Each row is a point. Each copy is the shape, with its points in the same order, stretched, turned, moved and blurred by noise. Is it also mirrored, or only turned?

Shape (9 x 3):
[[-2.61,+1.81,-1.86],
[-1.05,-1.75,-2.66],
[-2.19,-1.75,-0.56],
[-0.53,-1.45,-0.01],
[+3.12,+2.83,-1.13],
[+2.37,+2.93,+0.04],
[-2.20,-1.37,-1.50],
[+1.32,-0.69,-0.69],
[-0.83,-1.04,+2.89]]
Copy 1 (9 x 3):
[[+0.51,-3.76,-1.96],
[+3.54,-0.73,-2.09],
[+3.02,-2.41,-0.37],
[+2.19,-1.02,-0.14],
[-1.80,+1.33,-1.79],
[-2.20,+0.52,-1.03],
[+2.90,-2.29,-1.03],
[+1.27,+0.56,-0.84],
[+0.90,-2.11,+2.13]]
Copy 1 is: only turned
Copy 2 (9 x 3):
[[-1.54,-1.42,-2.15],
[+1.35,-2.53,-3.26],
[+0.60,-3.02,-0.93],
[+1.49,-1.52,-0.65],
[+1.25,+3.23,-2.30],
[+0.78,+2.98,-1.03],
[+0.48,-2.95,-1.84],
[+2.18,-0.04,-1.57],
[+0.99,-1.20,+2.42]]
Copy 2 is: only turned
Copy 3 (9 x 3):
[[+2.64,-1.13,+3.48],
[+3.70,-2.26,-0.68],
[+0.83,-3.40,+0.13],
[+0.07,-1.81,-0.62],
[+1.86,+3.84,+0.56],
[+0.39,+3.35,+1.40],
[+2.09,-3.01,+0.54],
[+1.21,+0.16,-1.55],
[-3.55,-2.00,-0.05]]
Copy 3 is: mirrored
Copy 4 (9 x 3):
[[+3.65,-1.78,+3.32],
[-1.27,-1.25,+3.61],
[-1.54,+0.36,+4.06],
[-1.43,+0.61,+1.52],
[+1.00,-2.33,-4.58],
[+1.70,-1.27,-3.82],
[-0.53,-0.40,+4.52],
[-1.81,-1.11,+0.10],
[-1.82,+2.43,+0.70]]
Copy 4 is: mirrored
